Rows are points. Before rounding, the points of a table are all equally far from one centre. They may lie mostly on one side of it. Write the centre, to within rounding.
In the rows, zero is written as 128.

Points:
[[111 174]
 [ 84 157]
 [145 159]
 [ 83 155]
 [108 174]]
Centre: [115 138]

Points, 13 rows:
[[119 160 170 140 114 174 155  69 160]
 [149 136 105 177 143 118 135 111 165]
 [ 83 180 124 179 117 165 135  84 156]
 [142 108 131 138 187 173 159  85 156]
 [ 80 141 151 179 116 130 149 141 189]
 [100 124 191 150 116 126 155 136 170]
 [ 69 130 165 180 111 121 112  99 169]
 [107 156 131 214 137 134 136 113 175]
 [140 155 145 172 144 109 162 117 173]
 [145  92 132 193 147 157 152  94 159]
 [114 162 120 128 150 149 174  84 185]
 [144 131 134 193 155 142 140 136 184]
 [ 76 123 152 130 161 169 103 142 187]]
Centre: [102 129 142 153 146 151 136 107 150]

Points, 26 rows:
[[163 155 170 174 134 141  73 149  93 136 106 167 103  73 164 125 174 110
  104 135]
 [139 145 148 162 139 166  83 156 122  86  87 179 115  86 152  92 160 126
  119 137]
 [150 159 151 176 150 154 102 131 136  92  88 161 110  82 161 130 179 113
  132  77]
 [129 131 165 157 133 184  98 164 110  98 115 157  81  81 169 125 171 101
  132 158]
 [163 162 130 118 133 159  89 191 115 130  58 134  84  73 150 128 190 110
  134 109]
 [150 150 138 125 137 167 106 155 109  95 105 152 106  57 153  95 175  73
   88  95]
 [139 134 161 142 169 168  99 182 104 119  64 149  93 125 164 100 148 116
  112 103]
 [193 126 141 164 120 179 121 166 121 104 131 167  81 121 177  90 162  97
  130 109]
 [143 162 145 126 133 162  78 185 118  95 108 133 110  96 158 110 203  95
  114 126]
 [167 155 147 149 142 121  99 176 106 101 121 150  78 101 164 136 201 127
  158 141]
 [132 161 167 137 115 161 114 136 110 132 144 149 101  83 203 125 184 101
  124 120]
 [152 173 177 158 111 140 115 165 110 140 128 179  74  95 170  83 172 100
  123 129]
 [135 142 139 136 148 127  88 178 113 101  77 160 125  87 166  85 182 100
  122 124]
 [160 129 147 148 167 158 103 127  85 127 109 159  87  78 190  81 155  99
  120 112]
 [112 144 152 140 186 171  63 158 141 128 116 151  69  85 152 132 197 125
  114 128]
 [155 168 145 148 177 122 133 186 119 124  99 147 100 126 139  92 189 106
  110  86]
 [159 168 155 155 138 147 115 170 128  91  95 156  83  83 160  96 164  71
  110 114]
 [155 166 131 127 142 159 111 140  99  93 124 191  56  81 150 112 134 139
  121  86]
 [163 171 159 147 130 134 108 146 110 110 119 163  54  74 158 100 200  92
  125 131]
 [159 154 128 154 160 139 106 177 140 181 127 156 106  87 194 108 161  74
  149 112]
 [155  87 155 114 149 148  64 165 149 109 124 175  83  77 156 111 207 114
  108 131]
 [145 110 172 162 123 117 104 204  84 113 117 152  84  98 120 126 161  59
  126 117]
 [144 125 140 159 142 161 135 171 114 119  87 202  79  92 158  95 170  81
  138 131]
 [176 137 160 154 142 147 130 147 102 102 122 131  92  53 168 116 158 115
   93 146]
 [152 112 168 136 163 154  83 184 104  92 101 175  71  99 161  99 166  96
  110 104]
 [137 140 150 139 132 138  77 160 101  86 117 198  89 103 122 104 151  80
  147 143]]
Centre: [141 119 132 135 127 139 107 149 133 144 125 140  89  97 125 119 153 116
 127 106]
